Rows are points. Each copy is the shape, with its points in the same order, stretched, turned, moved and blurred by noise. Is it also mirrored, or only turned?

Shape (5 x 2):
-5  39
5  -33
-15  -12
25  12
-69  -27
Copy 1 (5 x 2):
-4  27
-10  -45
-24  -14
14  -4
-95  -5
Copy 1 is: only turned
Copy 2 (5 x 2):
1  46
37  -27
4  -7
39  29
-34  -37
Copy 2 is: only turned
Copy 3 (5 x 2):
13  -21
6  49
-9  28
36  5
-67  38
Copy 3 is: mirrored

Shape (6 x 3):
-1  -21  -28
23  5  49
68  -27  -26
-22  -3  -15
-34  7  35
-51  71  28
Copy 1 (6 x 3):
11  -15  -20
24  39  44
68  -31  7
-11  -4  -9
-22  41  13
-70  16  50
Copy 1 is: mirrored
Copy 2 (6 x 3):
-9  -26  -37
15  -13  49
42  -66  -27
-17  1  -13
-26  1  42
-10  73  23
Copy 2 is: only turned

Shape (9 x 6):
61  32  -54  26  -12  -7
15  45  34  19  31  -1
32  -7  51  19  26  0
27  -64  -5  11  -78  -17
35  -18  -35  -58  -16  23
-5  16  -20  1  48  51
-29  -20  6  -9  -4  11
-8  -23  -11  -9  -7  -65
-9  1  -37  -43  -22  27
Copy 1 (9 x 6):
75  4  -35  26  -49  -21
37  -33  41  46  -31  -13
53  -28  40  36  17  8
22  64  -29  -6  35  18
43  -19  -28  -58  -22  6
15  -74  -17  18  -35  12
-17  -14  -2  -2  2  7
9  12  -8  -11  20  -57
-1  -12  -30  -37  -40  3
Copy 1 is: mirrored
Copy 2 (9 x 6):
69  -19  -38  50  -29  30
4  31  9  24  24  40
5  -12  48  8  39  50
27  -94  42  -17  -51  -2
70  -43  -35  -53  5  29
-6  -9  -61  0  48  63
-21  -35  -10  -30  17  11
20  -30  17  -5  14  -57
27  -29  -57  -49  -9  17
Copy 2 is: only turned
Copy 3 (9 x 6):
22  13  -93  17  -8  16
1  16  0  32  45  7
28  -30  11  50  43  23
47  -71  -23  43  -82  3
19  -48  -38  -49  -33  38
-38  1  -17  0  29  73
-26  -39  13  16  -22  22
-12  -64  -36  24  -22  -43
-18  -24  -20  -37  -47  30
Copy 3 is: only turned

Shape (12 x 9):
18  -6  54  2  -11  -5  10  1  4
-8  -2  13  -20  -7  12  0  11  -6
9  -3  -8  1  -5  -18  -9  8  95
-5  -5  -1  2  -11  10  -18  -7  5
61  14  -3  -4  -14  20  7  22  4
-11  2  7  11  -12  16  1  7  -8
10  25  -2  4  22  12  -11  15  -5
-2  4  -17  -6  -6  8  16  11  -3
9  9  -9  -4  -10  -11  -11  8  -4
-3  -7  -14  7  -6  2  1  21  -5
-11  -1  -4  0  -12  10  -16  28  -7
-10  37  3  0  -12  9  6  18  -9
Copy 1 (12 x 9):
4  -17  42  28  -14  -28  -6  19  21
-16  -7  11  -12  -11  6  1  19  13
10  2  77  3  52  29  58  -29  16
-1  5  19  6  -5  21  -4  -14  3
57  11  26  -15  -5  5  16  29  -3
-5  13  5  12  -12  9  2  10  5
18  21  -1  -3  20  6  -11  20  8
7  6  -5  -16  -5  5  23  6  5
4  8  18  -5  9  3  3  4  -19
1  3  -4  2  7  15  20  16  -11
-13  10  6  -5  1  27  4  26  -10
-3  37  3  -12  -7  -10  3  17  12
Copy 1 is: mirrored
Copy 2 (12 x 9):
17  -1  51  0  2  -23  3  10  7
-13  -13  8  -23  -3  1  7  28  2
27  41  -4  -11  3  -37  3  -9  92
-5  -2  -8  -7  -9  3  -15  2  18
53  13  9  -21  -1  4  32  6  -10
-5  -11  3  2  -13  4  6  16  0
2  16  -19  6  19  4  5  25  -13
-4  -4  -13  -14  -16  -5  26  13  2
6  3  -14  -12  -6  -19  2  9  -4
3  -15  -21  1  -12  -13  8  17  2
4  -10  -11  -12  -13  3  -5  31  8
-14  20  0  -8  -16  -2  20  36  -10
Copy 2 is: only turned
Copy 3 (12 x 9):
6  -2  26  36  3  26  19  33  -11
-13  7  0  7  1  24  -6  13  -13
1  -30  -23  50  31  4  21  17  77
-10  -11  -6  27  7  9  -25  0  -4
58  4  -18  10  -4  18  14  27  -3
-8  1  8  13  -19  12  -12  5  -9
22  8  8  -13  10  2  -21  13  7
-1  0  -9  -10  -5  6  5  -1  -6
5  5  -15  9  9  -14  -8  13  -6
1  -8  -11  -3  -10  -5  -2  11  -7
-12  -4  -10  7  -15  4  -22  21  -5
-2  35  5  -1  -16  5  -9  7  10
Copy 3 is: mirrored
Copy 4 (12 x 9):
-4  29  38  24  -13  -4  26  -1  23
1  0  14  -11  -14  0  2  21  2
-1  0  -27  17  5  -29  1  -23  90
-2  -1  1  6  -16  5  -17  -5  8
56  28  -7  11  -16  26  27  5  10
-13  6  1  13  -18  16  -2  12  0
7  32  -6  -3  10  23  -17  13  3
1  -4  -18  1  -9  10  14  12  -8
15  17  -10  8  -13  -11  -7  6  -5
1  -4  -12  17  -7  8  -4  19  -2
2  2  -7  7  -18  3  -18  30  3
-14  32  -16  -7  -20  12  5  24  -5
Copy 4 is: only turned

Shape (17 x 12):
36  -33  -55  -14  -8  -10  -28  17  30  -41  22  -3
31  -36  14  -32  -1  -14  9  6  30  23  -33  29
-12  -26  5  8  12  -10  5  9  -7  17  21  -30
-25  -9  4  24  23  15  -30  -16  -33  -25  0  5
34  -37  9  -7  27  9  40  35  8  65  -26  24
-9  -4  -9  -4  -42  11  -16  49  11  -6  -13  45
3  -30  45  16  28  17  40  0  5  19  -17  -22
-17  -5  -26  -9  -43  13  14  -2  -11  -13  -2  17
30  -8  18  1  18  18  17  -6  4  13  19  5
-6  -26  32  27  10  18  -8  -17  -3  14  38  -21
19  -23  8  15  28  -28  12  21  17  27  0  29
-42  -20  -20  -6  -19  19  -11  -8  0  2  2  47
0  -24  20  16  -2  8  -28  -26  -55  -10  27  -26
0  4  -19  20  -24  1  -9  -18  -16  -20  1  9
34  -5  -32  -46  6  4  -4  48  34  13  -4  19
7  -11  14  38  22  17  -27  -28  -8  31  1  -37
-30  18  0  -12  -24  -2  -6  -16  -18  -16  12  -2
Copy 1 (17 x 12):
6  12  -31  -21  -54  -7  42  -15  24  -7  25  9
39  -39  1  -5  9  -37  29  11  31  -28  -17  16
2  -11  23  -12  -11  6  -4  24  -15  1  31  -7
-23  -1  6  1  -9  21  -40  10  -7  24  -17  14
72  -25  14  7  37  -11  27  45  9  -6  -14  13
18  -31  -37  -12  -40  2  5  44  1  -38  -30  5
30  -8  59  -6  26  17  -20  12  13  -11  -3  -8
9  -14  -13  -14  -33  1  2  3  -34  -36  -24  10
25  18  6  -5  27  6  -20  3  12  -11  20  13
0  -5  11  -15  13  34  -44  7  -2  3  46  -4
8  -16  3  21  9  -3  25  37  19  -11  17  24
-13  -37  -30  -14  -5  20  4  20  -27  -19  -34  19
0  -8  16  -9  -17  6  -64  -3  -21  27  31  18
-2  -2  -13  13  -31  4  -20  -7  -17  -13  -3  13
37  7  -34  -21  -3  -32  49  28  20  -18  -13  1
15  0  -2  19  22  21  -47  -5  -2  33  31  -28
-22  0  -3  -11  -18  -13  -25  5  -32  -25  -8  3
Copy 1 is: mirrored
Copy 2 (17 x 12):
21  -26  -75  2  13  -49  -16  38  2  -29  -6  -11
8  -12  1  -37  7  -24  10  53  23  35  25  47
0  3  19  11  -1  13  -11  23  -7  14  -12  -26
-3  -4  26  10  24  16  -65  -20  -21  -38  -32  18
-10  -3  15  -3  -3  15  37  95  18  47  14  59
-12  10  0  -22  -3  -69  -5  35  -34  -40  8  36
1  22  40  -8  -15  38  7  27  28  32  -37  11
-14  -9  -17  -26  -22  -14  -4  -15  -36  -27  16  21
26  6  14  8  -11  26  -3  34  22  -9  8  11
12  15  30  23  -22  27  -43  12  9  -7  -13  -23
13  -18  31  19  17  -26  15  59  26  8  13  26
-41  -17  -4  -23  6  -15  -40  -3  -18  -30  24  30
34  -4  22  3  -8  43  -62  -7  -42  -29  -25  -11
15  -14  -4  7  -8  -12  -23  -25  -31  -32  7  22
-2  12  -40  -9  21  -35  33  74  8  -2  36  22
19  34  16  52  2  33  -52  -2  -7  21  -11  11
2  5  19  -18  -3  1  -15  -44  -36  -36  16  -14
Copy 2 is: only turned
